Each row is a point. The points of each table are mixes of a few directions, plus a little noise. How many directions does each table use, and how many do they share? Where both have some left over, give the other angles between the two spaces (their principal angles), to ten degrees, smallest first.
In the rows, zero is written as 128.

First (4 x 3):
[[119 116 136]
 [152 169 107]
 [ 74  46 172]
 [163 185  97]]
Second (4 x 3):
[[146 155 113]
 [147 158 111]
 [ 70  35 180]
 [153 165 107]]
Directions: first 1, second 1, shared 1

First (8 x 6):
[[ 52 190 168 132 127 188]
 [ 73 170 144 114 137 150]
 [ 98 152 142 127 129 148]
 [134 119 112 111 136 100]
 [153 100  83  86 149  57]
 [211  66 105 150 116  96]
 [ 89 163 158 141 121 174]
 [216  63 111 162 109 109]]
Second (8 x 6):
[[127 127 127 124 120 126]
 [187  81  90 115  81 109]
 [113 143  87  75 138 106]
 [129 159  73 112 249 115]
 [158  93 153 153  65 137]
 [113 124 177 152  80 146]
 [ 82 158 217 199 151 171]
 [117 138 100  94 140 113]]
Directions: first 2, second 3, shared 1; angles 30

First (10 x 9):
[[ 96 134 131 137  57 162 121 118 141]
 [170 124 133 103 249  82 137 155 102]
 [179  99  89 180 137  62 153  88 145]
 [101 131 126 140  62 157 123 115 141]
 [157 127 137 101 219 105 131 154 109]
 [ 90 140 139 122  74 168 116 129 134]
 [116 131 130 126 111 141 124 128 130]
 [ 59 163 179  65 108 214  99 176 109]
 [173 102  90 178 129  70 151  88 144]
 [135 126 126 130 136 122 130 127 129]]
Second (9 x 9):
[[ 76 138 159 166 131 107 134  92 147]
 [167 105  71  66 133 171  93 158  82]
 [192  84  69 105  99 182 100 182 138]
 [111 155 150 104 158  80 146  92 129]
 [129 103 120 108 110 182  94 128 108]
 [154  90  68 101 123 148  96 147 158]
 [ 71 186 157 195 158  70 172 115 105]
 [129 134 164 163 112 110 153 124 163]
 [125 159 193 145 125 104 165 114 123]]
Directions: first 2, second 5, shared 0; angles 40, 50

First (10 x 14):
[[124 121 103 119  83 163 141 134 122  79 103 113 206 195]
 [203 107 104 154 126 107 156  64 167 181  71 171 125 108]
 [ 63 104 167 158 159  95 136  89 113 164 129 182 118 139]
 [ 50 124 176 154 133 125 114 199 110 118 180 123 100 150]
 [214 121 112 160  64 143 127 165 158 116 109 112 138 158]
 [ 77 169 171  20 148 106  85 111 103  60 139  62 131 163]
 [235 137  97 123 100 133 134 156 177 137 102 102 101 103]
 [ 84 112  70 135 168 170 200 222 165 166 123 133 113  81]
 [111 107 200 201 139  70  94  73 106 178 157 192  78 123]
 [119 175  83  58 155 171  94  68  61  79 169  89 166  59]]
Second (8 x 14):
[[155 163 138  49 149 108 108 145 157 118 127  78  80 104]
 [175 110 113 164 104 128 140  94 132 135  98 145 151 136]
 [ 18  99 179 149 112 110 116 138 115 112 135 159 165 217]
 [149 140 162  82 140  92  92  30 118 141 121 163 127 155]
 [125 133 185 200 112 104  81 140  79 111 186 110  83 100]
 [128 145  43  83 108 173 107 128 137  97 137  93 182  63]
 [160 114  40 119  79 163 143 126 169 103  80 105 205 114]
 [113 119 164 178 221 146 236 219 115 207 137 171  30 134]]
Directions: first 6, second 6, shared 4; angles 30, 40

First (9 x 20):
[[ 90 148 140 138 133 116 127  59 160 101 155 138  99 185 129 127  90 105
   57 127]
 [ 99 162 146 142 134 143 128 155 115 172 179  95 145 132 116  78 144 192
  118 133]
 [135 105 124 130 125  92 125  34 182  71 103 175  89 177 133 175  80  66
   79 121]
 [139 155 177  88 129 125 157 177  61  87 149  91 160 116 144 102 115 145
   83 180]
 [177 117 177  91 120  77 154  98 111  47 116 142 133 146 141 152  76 109
   61 179]
 [ 28 147  56 180 145 197  93 113 175 199 143 125  88 140 118 112 172  96
  173  52]
 [225  48  97 143 108  77 107  95 186 152  55 194 126 104 109 194 136 135
  216 104]
 [195  99 121 108 119 134 133 225  76 159  88 115 173  49 126 131 175 164
  222 138]
 [ 63 171 116 134 141 190 128 195  84 165 164  77 140 106 132  80 168 138
  144 118]]
Second (9 x 20):
[[ 73 164 107 102 149 207 109 137 202 132 132  80  81 147 171 177 121  98
  189 137]
 [164 107 140 154  99  86 129 106 143 118 137  75 122 148 137 133 118 148
  114 137]
 [114 131 148  87 107 221  84 183 176 169 101  22  62 211 224 154  87 127
  196 249]
 [130 106 110 174 149  93 160 139  92 142 149 191 159  78  88  95 164 145
  118  72]
 [174 108 145 138 106  59 140 102  85 111 125 155 165 113  89 105 126 145
   75 116]
 [ 87 192 116  63 152 147 119  74 144  73 116 179 143 103  93 164 122  73
  101  81]
 [127 133 131 145 153  93 148 114  33 100 122 241 173 104  84  70 158 123
   60  75]
 [135 103 121 210 143  87 155 123  89 118 155 152 134 126 126  87 166 150
  100  74]
 [146 108 134  78  95 158 110 173 189 188 115  56 115 124 142 166  90 143
  199 213]]
Directions: first 4, second 5, shared 0; angles 30, 30, 60, 70

First (11 x 32):
[[120 202  49  69 141 200 157 144 135 212   7 170 158 175 106 153 147 130
  116 120  84 181 159 219 174 108 129 147 107 131 208  86]
 [132 121 142 139 127 117 123 126 129 112 143 122 124 123 135 126 124 125
  126 129 137 119 116 112 118 134 124 122 130 128 115 137]
 [132 156 122 124 132 142 129 131 134 128  92 136 136 138 139 139 126 120
  112 128 129 133 116 140 128 136 114 121 118 132 134 131]
 [144 146 165 157 129 113 111 125 138  72 118 122 125 122 168 133 109 107
   95 134 161 109  76  93  96 159  92  97 121 136  91 168]
 [117  61 143 139 118  96 125 120 112 128 215 107 111 104 103 106 135 146
  168 126 125 112 157 103 129 110 161 145 150 118 114 119]
 [129 128 129 127 127 128 128 128 130 128 126 129 128 129 129 127 127 127
  126 129 129 127 126 128 126 128 126 127 127 129 127 129]
 [127 121 131 129 127 126 127 128 127 129 137 126 126 125 126 126 128 130
  133 127 126 125 132 125 129 126 132 129 131 126 126 127]
 [117  93 118 121 123 121 135 125 117 152 170 121 123 120 100 117 138 144
  159 124 110 130 164 133 143 107 157 150 141 120 137 107]
 [129  95 156 148 123 101 118 121 123 102 178 111 115 110 132 118 123 129
  138 129 142 109 120  96 113 132 133 124 139 125 101 140]
 [147 191 139 137 137 144 118 133 147  94  53 141 139 144 172 149 112 101
   76 132 151 130  73 127 107 161  79  96 107 142 118 160]
 [115  93 116 119 124 123 136 127 116 155 169 122 123 123  99 116 140 145
  161 126 111 131 165 136 144 107 158 151 140 121 139 106]]
Second (8 x 32):
[[118 105 112 112 155 111 151 109 117 141 126 142 110 131 124 125 147 185
  123 110 117 150 160 173 123 112 125 141 104 105 197  87]
 [189 148 116 176  50 188 111 156 173 119 143 119 146  96  87 201 119   9
  168 126  79  57  94  96 163 106 103 168 147 150  56 229]
 [125 132 158 143 142 101 114 106 142 110 136 116 148 148 119 106 109 115
  113 114 126 127 110 142 117 155 127 112 123 153 121 121]
 [129 125 117 121 116 134 144 110 134 133 127 116 108 119 113 140 138 137
  128 125 129 141 132 145 131 122 123 135 117 104 140 112]
 [111 141 123 109 116 138 130 126 124 140 121 109 121 127 127 116 126 127
  126 148 153 149 126 113 134 136 146 115 139 117 102 110]
 [115 129 135 120 148 120 119 151 106 122 121 143 131 131 165 108 125 149
  121 143 151 130 128  98 116 133 135 110 140 135 120 132]
 [115 133 132 125 143 126 112 148 119 143 128 140 161 150 128 103 118 119
  137 130 117 124 137 124 136 132 151 123 146 161 120 128]
 [119 112 129 118 153 106 143 118 111 113 123 139 100 121 159 124 141 185
  108 127 152 145 136 133 105 127 114 118 110 100 166 106]]
Directions: first 2, second 5, shared 1; angles 90

First (11 x 32):
[[160 130 173 168  93 118 138 147 139 124 164 158 154 138 165 153 113 146
  124 175 130 124 147 132 143 133 123 122  95 164 130 131]
 [ 98 159 117 111 105 118 138 126  95  90  78  48 126 180  84  84  94 104
  153  97 142 163 126 157  76 122 101 156 143  49 125  89]
 [108 158 131 114 149 126 141 125 126 103 120  34  90 140  60 102 150 113
  112  70 159 156 146 118 104 135 103 144 141  96 106 111]
 [164 116 142 149 108 100 117 155 138 143 142 183 136 135 172 159 115 129
  123 149 135  97 125 128 133 154 129 109 104 176 136 152]
 [200 147 179 144 122 121 145 151 141 116 106 123 135 129 136 110  95 126
   85 154 118 123 122 130 119  98 113 140 101 132 142  99]
 [ 64 136  74  72 161 139 110  93 112 132 107  78  91 131  88 115 167 108
  154  67 131 145 116 123 113 144 134 124 169  84 111 127]
 [145 109 102 113 155 116 118 140 129 140  91 147 108 111 117 114 122 111
  111  97 130 101 102 122 117 129 131 130 138 131 139 143]
 [122  88 148 210  60 105 161 178 110  97 146 161 186 151 121 118  58 150
  149 166 172 126 161 152 126 124 113 165 103 134 140 148]
 [163  72 113 146 151 145 126 142 140 160 119 228 152  69 162 128 110 145
  105 162 100  84 101 119 163  98 159 129 125 169 159 157]
 [133 174 145  84 138 156 103  75 145 153 164 129 117 126 191 173 182 135
  136 163  75 143 120 120 153 135 146  82 125 144 114 104]
 [ 55 117  86  96 165 166 114  80 131 150 173 119 108  96 112 149 198 140
  154 107 119 146 139 106 163 140 153 108 163 131 105 147]]
Second (10 x 32):
[[124 153 133 119 101 106 112 125 123 125 136 120 124 169 155 153 133 118
  151 130 132 131 130 140 111 163 120 106 120 129 118 123]
 [163  79  84  90 242 186 128 112 152 172  73 177 102   7  97  82 153 130
   55 103  78  90  74  87 165  54 170 140 165 137 158 139]
 [ 36  96  53 104 161 139 121 108 108 131 127  99 104 113  62 111 163 122
  162  59 158 139 133 118 127 146 138 139 175  97 112 159]
 [130 116 143 146 157 160 153 126 139 124 141 115 131  83  93 107 137 146
   98 134 124 139 142 111 152  90 134 149 131 133 129 125]
 [138 156 174 155  83 114 139 137 130 107 160 108 145 165 145 146 116 137
  136 159 139 147 158 141 124 141 109 128 101 135 118 112]
 [133 133 155 175  42  83 135 165 105  99 133 141 169 200 158 139  65 127
  166 163 157 132 147 166  98 154 102 136  97 121 133 126]
 [127  86 104 126 203 180 150 119 143 143 112 137 119  37  72  85 145 142
   79 110 113 121 117  96 162  67 152 158 154 128 141 139]
 [143 176 144 100  93  91  97 119 128 131 136 122 116 189 188 173 139 108
  155 137 122 127 120 143 105 179 116  87 110 136 115 115]
 [156 129 142 146  91 103 126 150 122 122 113 155 149 156 161 133  89 123
  135 153 129 115 120 148 113 134 120 127 110 130 141 124]
 [129 158 148 122 109 117 120 119 132 124 149 108 122 158 148 152 142 125
  139 134 129 139 140 131 122 153 119 109 117 134 114 118]]
Directions: first 6, second 4, shared 4

First (10 x 32):
[[149 134 106 136 161 132 124 117 151 167 103 147 129 175  90 111 144 152
   70  89 161 163 172 152  96 138 138 102 129 105 134  82]
 [ 99 150 148 116  87 108 125 140 142 150 123 133 139 155 119  86 115 138
  115 118 172 114 151 148 103 163 136 159 133 154 121 117]
 [117 120 158 113  88 129 132 141 112 135 144 132 122 134 136 122 137 134
  154 123 158 100 109 118 131 143 154 173 107 141 122 130]
 [109 122 129 100 137 142 141 181 174 138 120 105 127 131 127  75 118 122
  105  67 186 132 108 129  97 130 137 109 103 105 147 108]
 [127 128 133 147 140 114 110  91 122 131 101 114  87 172 129 153 136 141
  131 132 156 126 165 138 132 152 116 144 127 160 109 134]
 [140  81 145 104 128 164 147 163 113 119 150 117 106 105 150 141 157 121
  166  98 150 106  59  91 144 104 164 142  71  97 140 125]
 [147 118 109 127 151 146 137 139 129 119 139 134 144  97 127 135 130 118
  123 128  90 144 104 118 135  97 125  93 130  94 144 125]
 [154 132 109 148 137 127 123  96 100 116 139 151 146 105 123 165 131 126
  131 173  58 139 135 125 151 108 117 116 154 121 125 139]
 [109 147 128 134 123 110 122 125 140 117 120 117 135 121 136 118 102 120
  127 144 114 128 144 140 126 135 102 121 150 147 123 145]
 [131 146 118 156 129 109 118  89  98  89 138 132 143  86 147 172 105 111
  156 206  35 126 132 125 169 110  86 117 175 149 115 175]]
Second (11 x 32):
[[130 134 126 127 128 127 130 129 126 129 125 131 128 128 130 130 132 131
  123 130 126 128 128 128 128 128 123 125 125 128 128 130]
 [149 195 104 124 126 123 146 133 112 141  88 159 127 130 145 151 177 168
   69 147 108 124 119 129 125 128  74  92  94 131 120 156]
 [ 91   7 172 135 132 137  95 120 156 105 200  72 131 125  97  87  40  56
  235  95 164 136 145 126 134 127 225 193 190 123 143  77]
 [144 180 109 125 126 124 142 132 116 138  97 152 127 130 141 146 165 158
   82 142 113 125 121 129 126 129  87 100 102 130 121 149]
 [141 171 112 126 127 125 140 131 118 136 102 148 127 129 139 143 159 153
   90 140 115 125 122 129 126 129  94 105 106 130 123 146]
 [116  88 143 131 129 131 117 125 138 121 152 109 129 127 118 114  99 104
  164 117 140 131 134 127 130 127 160 150 149 126 133 111]
 [130 133 126 128 127 128 130 128 127 129 125 130 128 128 129 129 131 131
  124 129 126 127 127 128 128 128 124 126 126 128 127 130]
 [142 172 112 125 127 125 140 131 118 136 102 148 127 129 139 143 160 154
   89 140 116 125 122 129 126 128  93 104 105 130 123 146]
 [109  68 150 132 130 133 112 124 142 117 165 100 130 127 113 107  84  92
  183 111 146 132 136 127 131 128 177 161 159 125 136 102]
 [144 180 109 125 126 124 142 132 116 138  97 152 127 129 141 146 166 159
   82 142 112 125 121 129 126 129  87 100 101 130 122 150]
 [114  83 145 131 130 131 116 125 139 119 155 107 129 127 117 113  95 101
  168 115 141 131 134 127 130 128 164 152 152 126 134 109]]
Directions: first 5, second 1, shared 0; angles 70

First (8 x 32):
[[171  48 135 136 132 116 132 108 116 160 168 194 100 166 153 165  86 108
   95  54  64 227 123 165 162 138 117 167 138 108 164 138]
 [161 129 112  87 131  96 119  93  97 161 136 167  79  96 160 150 152 171
  124 154 151  94 123 139  80 107 147  92 125 145  86 115]
 [142 201 120  64 123 121  60 141 149 119 120 140  96  79 161 197  95 146
  138 200 198  89 120  84 110 140 152 107  88 136 108 156]
 [ 84 120 107 140 139 150 179 152 139  99  77  69 163 144 100  73 168 130
  115 167 125  91 142 128 136 111 137 132 123 119 120 103]
 [160  51 104 153 122 103 125 130 116 146 150 170 126 182  99 135 100 114
   85  50  85 191 120 204 171 115  96 178 139 110 142 142]
 [111 127 157 214 145 127 138 153 153 116 136 147 155 161 117 111  98  52
  139  55  83 156 134 158 112 156  57 174 145 126 152 144]
 [ 78 162 144 111 137 170 181 125 133 107  92  54 151  93 143  83 185 153
  150 210 136  78 143  56 112 125 177  79 124 136 122  87]
 [118 178 148 118  98 140  93 121 121 116 142  86 153 101  91 110 142 146
  172 132 176  97 123  87 141 134 145  92 139 142 124 137]]
Second (10 x 32):
[[ 78  85  26 107 147 119 233 154 107  96  17  37 155 147  68  19 249 196
   71 228 154  10 152 185 117  42 158 110 113 127  56  54]
 [128 126 126 127 129 130 130 128 128 128 127 126 129 129 126 127 130 129
  127 130 127 129 128 128 128 129 127 128 127 128 126 126]
 [123 123 118 126 130 126 140 130 126 125 116 118 129 130 122 116 139 134
  122 140 131 117 130 133 127 117 131 125 126 127 121 121]
 [132 133 136 130 128 129 120 124 129 131 139 133 124 127 133 138 117 122
  130 119 125 137 126 124 127 135 126 130 128 127 134 134]
 [122 120 114 125 131 127 142 132 126 124 109 114 132 131 120 113 149 137
  119 144 132 112 131 135 126 116 135 125 127 129 119 117]
 [119 121 110 124 131 127 148 132 125 123 109 111 131 131 116 108 150 141
  118 146 134 108 132 138 125 111 133 125 125 129 115 116]
 [151 147 173 137 120 133  82 117 139 141 176 168 115 119 154 176  76  98
  150  81 116 179 119 103 134 165 115 136 135 130 160 160]
 [167 163 207 145 116 133  47 110 144 153 214 199 106 112 175 212  33  73
  175  49 105 222 111  85 137 194 104 144 138 129 186 186]
 [101 103  69 118 138 124 186 142 116 111  66  77 144 139  97  67 195 167
   96 184 142  62 141 160 121  80 145 118 121 125  87  85]
 [163 160 199 141 116 133  54 111 142 150 206 192 110 115 169 202  43  80
  169  57 109 211 112  89 136 188 108 141 137 131 179 181]]
Directions: first 6, second 1, shared 1

First (8 x 32):
[[135 143 100 136 186  78 128 179 113 118 132 132 126 134 152 122 105 117
  136 155 146 149  90 140 122 152 111  97 151 125 107 150]
 [139 157 131  59 177  94 154 175 128 142 140 117 127 135 130 171 123  59
  124 101 147  81  31 119 149 149 115 105 109 198 119 182]
 [132 104  87 133 118 127 113 135 179 107 149 148 142 116 117 124 115 140
  150 126 117 126 134 155 114 160 135 162 114 126 152 139]
 [137 141 187 149  92 153 128  99  82 122  83 108 103 122 143 173 128 145
  131 154 149 147 150 121 103 127 109 135 147  92  95 120]
 [123 134 120 155 144 124 117 126 112 142 129 125 137 138 125  75 136 144
  112 140 124 138 152 111 148  80 145 104 123 114 131 105]
 [102 106 140  89  99 148 164 105 140 133 141 140 116 130 129 155 147 110
  118  78  99 122 128 135 125 160 118 139 158 151 139 115]
 [139 125  93 160 134 129  91 129 155 130 141 131 156 126 104  69 125 154
  132 146 126 120 155 122 145  83 161 136  81 118 153 122]
 [116 114 165 145  73 172 130  76 114 131 110 125 117 125 125 134 147 156
  120 122 114 141 184 122 117 113 130 147 142  99 130  92]]
Second (11 x 32):
[[126 112 110   7 124 122 173 154 205 123 172 145 129 119 112 220 128  44
  143  42 111  56  25 155 129 224 112 168 108 232 158 195]
 [129 136 137 187 130 131 105 115  90 131 107 120 128 132 136  83 128 170
  121 171 136 163 179 115 128  81 136 108 138  77 113  95]
 [128 132 132 152 128 129 119 123 112 129 119 125 128 130 131 109 128 145
  125 145 131 142 148 123 128 109 131 120 132 107 122 115]
 [128 131 132 154 129 129 118 122 112 129 119 124 128 130 131 108 128 146
  125 147 132 144 150 122 128 107 132 119 132 106 122 113]
 [129 138 139 199 130 132 101 112  82 131 102 118 127 133 137  74 128 178
  119 179 138 171 190 113 127  71 137 104 140  66 110  88]
 [129 133 133 164 129 130 115 120 105 130 115 123 128 131 133 101 128 153
  124 153 133 149 158 120 128 100 133 117 134  98 119 108]
 [128 132 132 156 129 130 118 122 110 129 118 124 128 130 131 107 128 147
  125 148 132 145 152 122 127 106 131 119 133 104 121 112]
 [128 125 124 102 127 127 138 133 145 127 138 131 128 126 124 148 128 110
  131 110 125 112 106 134 128 149 125 137 124 150 134 142]
 [128 129 129 135 128 128 125 126 124 128 126 127 128 128 129 123 128 133
  127 133 129 132 134 126 128 122 129 125 130 122 126 124]
 [127 121 120  72 126 125 149 140 164 126 148 136 129 124 121 170 128  89
  135  88 121  95  80 140 129 172 121 146 119 176 142 159]
 [127 122 121  80 126 125 146 139 159 126 145 135 129 124 122 165 128  94
  134  94 121  99  87 138 128 166 122 144 120 170 140 155]]
Directions: first 5, second 1, shared 1

First (10 x 32):
[[139 125 116 153 148 165 226 171 115  87 107 163 193 107 157 100  14 186
  108 146  88  58 196 131 113 171 171  93 111  92 182 164]
 [130 160 131 104 133 128 141 110 171 113 162 112 123 141 121 154  96 145
   75 132 133 102 142 143 117 181 175 120 118 113 120 139]
 [118 132 138 106 111  94  44  88 140 163 146  98  73 146 104 152 228  75
  144 113 162 192  70 124 142  89  90 159 141 160  81  94]
 [134 112 121 150 136 147 172 158 104 113 103 154 162 111 145 102  84 151
  140 135 105 103 157 124 124 126 130 115 123 117 159 142]
 [121 116 134 123 117 108  65 109 116 159 125 114  92 133 115 133 209  84
  164 114 149 183  83 119 143  78  83 155 142 157  99 100]
 [134 176 128 100 138 138 172 113 188  96 174 111 134 144 126 163  53 169
   46 141 127  73 164 150 109 218 208 107 110  96 129 155]
 [117 107 136 124 109  97  37 106 106 174 120 109  81 134 109 130 249  66
  184 108 156 207  63 114 150  51  57 166 149 170  89  88]
 [123 154 136  98 120 108  85  92 166 141 162  98  88 148 108 162 168 107
  103 123 153 150  99 136 129 142 137 142 130 138  93 116]
 [132  88 121 168 134 148 164 172  71 123  79 164 169 102 151  82 104 141
  178 132 100 120 150 113 133  90  99 118 132 125 164 132]
 [133 113 121 151 139 147 177 160 103 112 102 153 167 111 145 102  76 154
  138 137 103  97 160 124 122 129 135 110 123 113 162 145]]
Second (8 x 32):
[[ 93 120 121 104 117 117 123  97 141  81 151 128 148 137  96 147 165 111
  102  66 159 112 174  99 149 122  89 125 119 196  92 129]
 [ 98  98 107 158 106 137 140 148  83 110  84 136 161  93 141 104 137 137
  163 107 118 124 108 108 128  78 121 131 154 160 192 107]
 [126 112  84 166 135 140 130 146 114 142  73 112  77  79 138 136  61 151
  140 166 101 139  85 160  89 126 156 143 164 114 207  75]
 [154 106 131 168 136 144 140 176  79 162  78 151 132 108 163  88 107 135
  182 163  93 145 106 132 121  90 123 129 138  93 171 121]
 [206 110 157 148 180 139 134 172 101 189  99 175  95 148 149  91  98 104
  172 183  96 162 162 148 131 119  76 126 102  61  82 146]
 [143 128 126 123 156 110 107 118 131 169 170 123 113 138 120 111 132 148
  162 196 128 138 128 159 138 169 103 135 103  68  46 171]
 [117 183 135  79 113 120 118  81 208  97 180  88 100 158 104 197 122 121
   31  96 158 109 127 135 114 186 195 124 127 150 126 117]
 [ 85 167 158  77  78 118 127  88 166  73 195 110 196 166 116 153 203 119
   70  45 171  93 138  82 156 132 166 112 117 186 112 156]]
Directions: first 2, second 5, shared 1; angles 70
